Every row gives one point. The points of each table are mixes of a few directions, plus a little noise. Count the directions of each table, and those that both share. Where both have some left over, give the other angles between the two spaces (their principal angles), to ten degrees, smallest first.

First, 7 rows:
[[-51  12]
 [ -1   0]
 [ 27  -6]
 [-20   4]
 [  6  -1]
 [-22   5]
 [ 60 -14]]
Second (6 x 2):
[[-21  27]
 [-23  29]
 [  1  -2]
 [-12  16]
 [ 23 -30]
 [ 31 -41]]
Directions: first 1, second 1, shared 0; angles 40

First (4 x 3):
[[ 21  20  23]
 [-31   5  20]
 [ 24 -13 -30]
 [-14 -12 -13]]
Second:
[[ 60   4 -17]
 [  5   0  -1]
 [-34  -3  10]
 [-31  -2   9]
 [  0   0   0]]
Directions: first 2, second 1, shared 1

First, 5 rows:
[[-59  29  17]
 [-22   4   2]
 [ 57 -41 -25]
 [ -5 -13  -8]
 [ 31  21  14]]
Second (5 x 3):
[[-40 -60 -38]
 [ 50  -2  -1]
 [ -7  23  14]
 [ 22   5   3]
 [-25  34  21]]
Directions: first 2, second 2, shared 2

First (7 x 4):
[[ -1 -12 -20 -23]
 [  0  -1  -2  -3]
 [ -1  -9 -15 -17]
 [ -1  -9 -15 -17]
 [  1  14  23  27]
 [  2  22  37  42]
 [  0  -5  -8  -9]]
Second, 5 rows:
[[ -6 -30   4  -3]
 [  0   2   0   0]
 [ -4 -22   3  -2]
 [ -2 -10   1  -1]
 [ 11  60  -9   6]]
Directions: first 1, second 1, shared 0; angles 70

First (8 x 6):
[[  9   6  19  16  11 -35]
 [-14  -9 -35 -30 -18  60]
 [  8   5  19  16  10 -33]
 [  7  13  -9  -4   8 -18]
 [ -3  -4  -1  -2  -4  10]
 [ -6  -7  -4  -5  -7  19]
 [  9  17 -14  -7  10 -21]
 [-10 -22  25  15 -10  18]]
Second (8 x 6):
[[-18  15  -2  11   6  -5]
 [-31  31 -21 -10 -37 -13]
 [ 18 -25   5 -18  -7   7]
 [ 39  -8   4  18  18   7]
 [  0  19  -8  14  -1  -4]
 [ -4 -18  14  -2  20   5]
 [-29  11 -10 -19 -28  -7]
 [ 26 -26  16   6  28  10]]
Directions: first 2, second 3, shared 0; angles 60, 60

First (8 x 8):
[[ 36  -8 -24 -20  22 -22   2 -60]
 [-16   3  10   9 -10  10  -1  26]
 [ -9   2   7   5  -6   6   0  16]
 [  2   0  -1  -1   1  -1   0  -3]
 [-10   2   7   6  -6   6   0  17]
 [-13   3   9   7  -8   8  -1  22]
 [ -9   2   5   4  -5   5   0  14]
 [ 19  -4 -13 -11  12 -12   1 -32]]
Second, 10 rows:
[[-18  -7  -7  -7 -22 -19 -15   1]
 [ 30  22   0  49  31  31  29 -19]
 [-10   0  -8 -14  -2  -4 -13   7]
 [ -1  12  -9   4  11  -4  -8   4]
 [  3  -6   6   2  -5   6   8  -5]
 [-10   0 -11  -7  -4  10  -8  -2]
 [-16 -13  -2 -12 -25 -14 -11   0]
 [ -6  -5  -1 -22  -1   6  -5   7]
 [ 17 -11  31 -18   9 -13  14  15]
 [ 10   8   1  25   7  -1   9  -7]]
Directions: first 1, second 4, shared 0; angles 80

First, 9 rows:
[[ 15 -22   2  -7   3  13 -11 -46  -1]
 [ 16  23 -16   5  19   9  14  44 -14]
 [ 20  31  20  -7  35   0  -1  36  15]
 [ -7 -34  -1   0 -12   5  -8 -34 -11]
 [-26   1   1  -1   4   5   6  43 -18]
 [ 30 -15  12  14   0 -26  -7 -23  15]
 [-29  24 -29 -11 -39  14   7 -34  10]
 [-26   5 -10   0 -28  -6   3 -10   5]
 [  7 -12  21   7  17 -16  -4  26  -1]]
Second (7 x 9):
[[  7   8  -6  14 -14 -23   6   4   9]
 [-13  16 -14   7 -24 -12   9   3   6]
 [-18  -5 -22  11 -29  -6  10  -2 -11]
 [ -1  -2  24 -30  39  38 -16  -4  -2]
 [ 21 -26  37 -27  60  38 -23  -7 -11]
 [-14  29 -10   0 -20  -9   8   5  15]
 [ 18 -20  -8  25 -12 -27   5  -1  -7]]
Directions: first 5, second 3, shared 3

First, 7 rows:
[[ 16  -9   3  39 -10   8   2  -2   0]
 [ -4   0   0  -8   4   0  -1   1   1]
 [ 34  10  -8  60 -37  -6  16 -10  -2]
 [-17  -4   3 -31  17   2  -7   4   1]
 [-14 -15   8 -18  21  11 -11   5   1]
 [-12   3  -1 -26   9  -4  -3   2   0]
 [ -3  14  -6 -17  -4 -10   4  -1  -1]]
Second:
[[  2 -21 -21  -7 -10  11  -3  35  -2]
 [ 10  15  25  -2  12  -8   8 -28  -3]
 [  7 -15  -8 -11  -7   6 -10  30   1]
 [-12  -6 -18   8  -6   5   2   8   0]
 [ -3  -9 -11  -4  -9   2 -16  24   6]
 [ 31  -2  22 -14  17   4  35 -18 -21]
 [-13  20  10  13   5 -10  -4 -29   7]
 [-22  18   1  17  -1 -10 -12 -21  12]]
Directions: first 2, second 3, shared 0; angles 70, 80
